Rows are points. To make a cloud, some directions were put in groups of two or more. Within a group, all points are equally far from the middle, so they leave a hole (a ring in 2 directions, a hollow ball in 3). The other directions are filled evenly. Then the cloud was stretched, turned, moved and blurred a little. Count the holes, and give their numbers of directions, smallest first.

Cloud (20 x 3):
22,-51,-11
42,-27,-28
3,-42,-28
54,-17,-19
-22,-13,-27
30,-13,-40
4,-27,-39
29,-36,43
3,-53,24
50,-6,35
9,-56,11
50,14,22
13,-39,-32
-15,-40,-18
20,-54,17
-18,17,-8
-2,-7,46
2,26,14
-28,-5,-15
50,-39,12
Holes: 1 (3)

Cloud (31 x 4):
16,9,-26,29
-14,5,31,27
-3,56,-33,21
42,-39,-67,8
-33,-34,-11,9
-19,31,-24,-13
58,7,55,-1
-46,-17,-28,23
-2,-14,5,4
14,-13,37,-24
-19,-7,-48,-17
49,24,5,-8
-39,17,-66,24
56,-6,-32,0
8,23,17,23
13,-16,-3,62
-23,34,-46,-20
6,-40,-52,4
-37,18,35,42
10,-26,-3,46
-8,-5,-8,70
19,52,24,33
34,8,22,12
33,45,-26,48
30,32,30,-26
3,1,33,6
-30,51,2,5
15,-30,33,12
-2,31,33,30
38,-24,37,15
58,22,-11,17
Holes: 0

Cloud (48 x 6):
-4,-24,10,-53,44,-25
-66,-28,13,-29,41,-2
15,-39,9,-9,16,-43
-24,-38,-58,-21,-11,-4
28,2,-29,-8,-1,45
-15,-6,1,-60,8,-37
-22,-57,-47,-23,22,7
-11,44,16,-11,9,21
1,-20,-12,12,57,38
-53,-33,-19,-32,-4,56
-60,13,-6,-8,16,51
-14,44,15,-3,22,-2
-14,-41,19,12,51,-23
-51,-29,-24,-1,51,29
18,-29,41,18,6,14
-61,0,29,7,17,-17
15,4,28,-46,14,37
7,-27,-13,-34,61,-14
-53,6,-47,-28,19,-7
-21,-67,-4,30,-2,-5
-63,19,0,-2,20,-18
-57,16,-14,23,18,31
-31,-29,29,-17,54,-24
4,30,-11,23,-16,3
-26,-36,42,31,11,22
-25,-25,-12,20,55,37
-7,-45,15,43,23,6
-61,-25,14,27,-11,-7
-55,30,-18,7,22,9
-3,26,1,12,5,-35
-43,30,24,-22,29,17
-20,-10,-26,44,-26,19
0,-74,-16,-3,-8,2
-24,-64,-34,3,19,-16
4,-30,1,-11,45,55
14,11,-14,23,5,-32
-2,-20,12,-52,-6,-37
3,-30,19,-7,37,56
-43,-20,7,19,27,59
20,-33,-33,-38,6,-23
-1,-58,-42,-27,21,1
-45,-25,-57,-21,6,-8
10,-23,0,35,29,41
-56,-36,29,16,4,-17
-24,-27,46,-25,-4,56
1,20,-10,-58,-2,25
-39,-39,-32,-20,-30,46
-63,-22,17,-29,18,-29
Holes: 2 (3, 3)

Cloud (72 x 8):
36,17,17,-19,-18,48,25,41
-42,49,13,4,-30,42,-15,-7
19,-39,-53,12,11,-9,-41,-10
15,66,-33,12,-17,23,-19,48
51,-20,6,15,-10,29,6,-51
-16,-31,33,-24,3,1,-36,-6
-14,-21,-19,12,13,65,-18,26
23,-20,-39,-13,-15,-7,-59,29
0,37,-25,-34,4,18,48,-45
-7,45,-50,-24,8,2,-48,-22
12,55,-18,5,-5,38,-62,7
16,-47,-10,-43,19,9,-7,-17
-12,56,-35,23,-29,28,-28,-39
-27,-4,-38,-36,-59,-2,-12,1
41,6,-27,28,-42,-41,-3,45
-34,15,24,-12,38,21,-37,-6
40,16,38,23,6,-3,-42,29
16,-13,6,46,-37,-17,-40,36
53,22,-12,-27,-61,-18,-17,-11
3,47,-15,21,62,22,-16,-2
29,35,27,29,-52,26,-7,23
-18,-15,15,28,24,-7,43,-32
-1,38,-42,-38,18,-14,-38,-22
35,45,-14,29,-39,-36,-42,19
3,54,-15,1,9,-62,-14,32
-43,20,-31,9,-11,27,-50,-29
-38,28,-41,3,-53,-22,12,18
-32,29,18,-27,-52,-12,27,5
-19,-21,-61,0,31,27,-18,24
-21,24,-1,-62,30,12,-1,5
34,41,1,44,14,29,29,19
-18,18,-11,-34,26,27,48,-26
-11,-31,-61,14,10,31,-29,-17
-43,55,7,15,-18,19,-29,23
-11,-36,0,23,1,6,-61,-11
-17,55,21,29,29,-3,-2,31
-36,-4,16,15,-48,33,22,5
-30,64,-39,17,-7,34,0,13
-11,-11,-13,-7,-8,-44,58,16
-21,-5,-46,-16,-58,-3,35,1
9,58,-51,12,31,39,-6,7
-12,63,-38,15,-43,12,-34,-20
37,-44,-42,-13,8,-15,33,-22
36,46,46,6,-41,-17,13,4
34,47,-60,14,31,-3,28,-4
34,9,-56,-33,-30,41,5,37
16,-4,21,26,-11,32,5,57
-9,-3,-41,-16,43,-42,16,-16
-16,-9,8,-9,-42,-30,30,-47
10,36,4,1,36,40,4,-55
36,21,-3,33,21,48,17,32
47,-14,-2,-8,-20,-46,23,43
15,56,-51,3,-44,-15,9,-34
28,48,55,8,-1,-22,-3,18
45,-25,-35,-39,-4,-3,-36,2
-2,48,-53,16,5,-28,46,-8
-11,-24,-40,-39,-16,-3,-1,-45
38,30,21,29,48,-5,-28,-7
-4,-26,-4,38,-55,31,-10,-27
-39,-3,5,16,-17,47,12,30
-29,-2,5,48,5,-49,-27,-2
-1,-32,-44,19,45,-7,-18,30
3,-15,-38,-24,-1,-1,12,70
26,47,-3,-35,23,43,37,-12
45,18,17,-40,4,28,6,48
10,-36,24,32,-30,-13,31,-22
-19,-14,31,3,-51,-27,25,-14
47,-5,-10,-13,-9,0,58,40
-11,33,-8,36,45,-44,-25,0
20,53,-29,-52,4,3,-36,14
-12,-14,-36,14,3,53,-24,45
-41,1,-41,6,-43,18,-37,23
Holes: 3 (2, 2, 4)

Cloud (106 x 9):
-31,-63,-5,44,23,-11,0,-7,18
3,-31,44,38,-35,12,-1,-15,26
15,-23,20,-9,-6,28,-50,-1,39
0,-43,-20,-67,-32,27,-10,-1,-24
-22,-25,-22,-10,-21,-21,29,-40,-34
-14,12,-41,-17,50,-14,41,26,-25
-65,-40,25,42,16,-38,-14,35,35
-60,1,43,-65,0,9,26,28,-55
-8,28,-20,37,0,10,-50,-14,-21
-47,-63,-24,-36,-36,36,-12,-6,-39
17,-15,-14,-40,33,19,36,-28,12
-36,18,1,-50,-28,55,-13,3,-23
2,5,37,-36,-1,-8,42,-19,0
-39,-27,-17,-22,45,-11,-21,-4,32
-20,-61,-22,-38,7,26,22,30,25
-38,6,-42,7,-48,21,-4,30,10
1,-18,19,30,30,21,35,21,-19
15,-46,49,34,-3,-10,-25,-19,29
-56,-28,-14,0,-44,23,55,-43,1
-30,-1,5,16,-63,19,43,-3,21
22,4,50,-9,49,17,9,17,-36
-50,-53,41,2,43,-15,15,-52,14
-6,-11,30,-18,-59,-21,-33,0,-18
-8,4,-13,-33,-43,-34,46,-16,-19
-13,-23,25,-6,-33,-71,-15,-3,-10
-18,-22,9,-11,-67,8,13,0,-42
-27,15,-37,6,-6,-4,-5,40,-9
-21,16,37,1,30,48,44,-3,6
30,-14,49,-3,19,3,28,-17,-33
10,-13,31,-6,-38,51,-44,8,1
-26,-47,17,-11,23,-6,6,-45,-37
-8,4,-43,-27,44,43,-4,9,-7
-3,-5,20,-23,6,-54,-18,-30,53
-7,2,-15,7,-43,44,23,15,27
-27,-24,64,-41,32,-20,66,-3,22
-46,-7,-15,-21,-43,34,-10,-23,-25
-36,-16,-3,56,-27,41,-15,26,23
-18,-35,38,-15,7,-29,-25,-32,-9
-29,-4,-35,-29,16,-32,-18,29,9
3,7,-32,34,60,5,8,-36,38
-35,-27,-1,-29,-10,-38,-2,1,-27
-18,-31,43,13,-2,-12,-67,75,-17
-22,-34,22,-28,48,19,-62,-49,24
-34,-43,7,-14,22,-23,-62,-6,7
-57,-24,25,2,-38,-17,3,-27,20
-74,-30,3,-13,36,-25,14,-28,36
16,-31,53,-2,52,-10,-11,-26,-37
-6,-56,38,2,-17,-16,-1,66,-26
1,-37,47,-31,26,23,-23,-29,-35
-43,24,-32,-17,-16,-1,-29,25,2
-23,7,-18,-37,32,-26,44,-50,5
2,40,-4,8,31,20,2,-42,28
16,-32,-20,34,36,-21,-59,6,17
-40,-31,37,-10,-17,42,-6,-47,51
-12,31,-7,-36,-37,-28,43,19,-15
9,18,-24,-14,-29,-30,-20,-44,27
-8,-21,-3,23,-24,-40,-25,6,-38
25,-55,-4,3,36,-35,21,17,13
-24,-74,-15,37,-15,-25,39,48,16
-8,-16,16,-24,-33,-26,-15,-31,-23
17,17,-40,5,4,-9,-31,51,0
20,-21,4,45,26,-24,-30,29,33
36,46,-1,-26,54,-25,1,21,2
-18,-46,59,-11,41,46,20,-36,2
6,44,6,-47,37,-15,-43,34,18
12,-23,-34,13,40,31,44,-4,17
32,-11,31,-10,2,4,-33,-2,20
-13,-10,8,-31,-50,-35,26,-12,-14
10,-11,-47,15,-6,44,-51,30,10
-22,50,-8,-34,22,-36,-27,-22,-14
-9,-32,-41,35,15,-17,-11,-3,64
22,44,-16,-22,53,7,-19,-18,5
-45,-50,-25,12,21,-21,29,31,19
-2,-26,32,-5,-37,23,23,17,39
-43,39,-20,6,27,-12,-19,-9,37
-32,-3,15,15,31,-42,2,-9,-33
15,-16,2,-29,30,-23,-29,-54,22
-35,29,37,27,11,-30,-3,-13,-8
-23,2,-16,-11,53,44,-2,16,29
-22,21,33,-24,29,10,-5,-35,47
-51,-49,41,-40,-27,3,34,29,-33
-13,-7,19,-17,-46,-59,31,10,-31
6,-19,56,-36,-18,-1,-20,40,-29
-24,-67,43,6,-9,-5,-31,-16,51
12,-46,-37,-21,12,-41,13,47,-45
-37,-30,-7,-87,-14,10,15,43,-19
-60,-32,-34,37,-17,-12,-8,26,46
-52,-24,1,8,-42,-14,-45,-10,-1
-7,2,13,25,6,33,-45,59,-1
-9,-45,26,-13,39,-66,14,-1,43
-30,-12,38,15,25,-10,-34,-52,-28
-43,44,-12,-23,28,-30,17,12,-16
-6,-37,15,-38,25,27,-40,-31,14
-35,-46,25,38,10,-18,-16,49,12
-10,42,13,-33,19,49,-24,-16,-10
24,-20,34,-29,3,-16,-8,13,19
-44,16,6,-28,-4,-2,-56,-26,-25
-50,30,13,16,13,-7,9,-65,18
-27,-39,43,-2,48,30,-31,28,-44
-13,-26,51,-64,47,-20,-7,20,-33
-14,-66,-24,6,11,-5,1,15,49
12,-54,-1,3,35,5,14,8,-67
-16,-50,39,-23,11,-30,-43,42,26
-46,1,46,-56,8,19,18,10,-65
-62,-23,41,-10,-36,13,4,-7,1
-25,13,-32,-1,-3,-62,-18,-1,40
Holes: 1 (4)
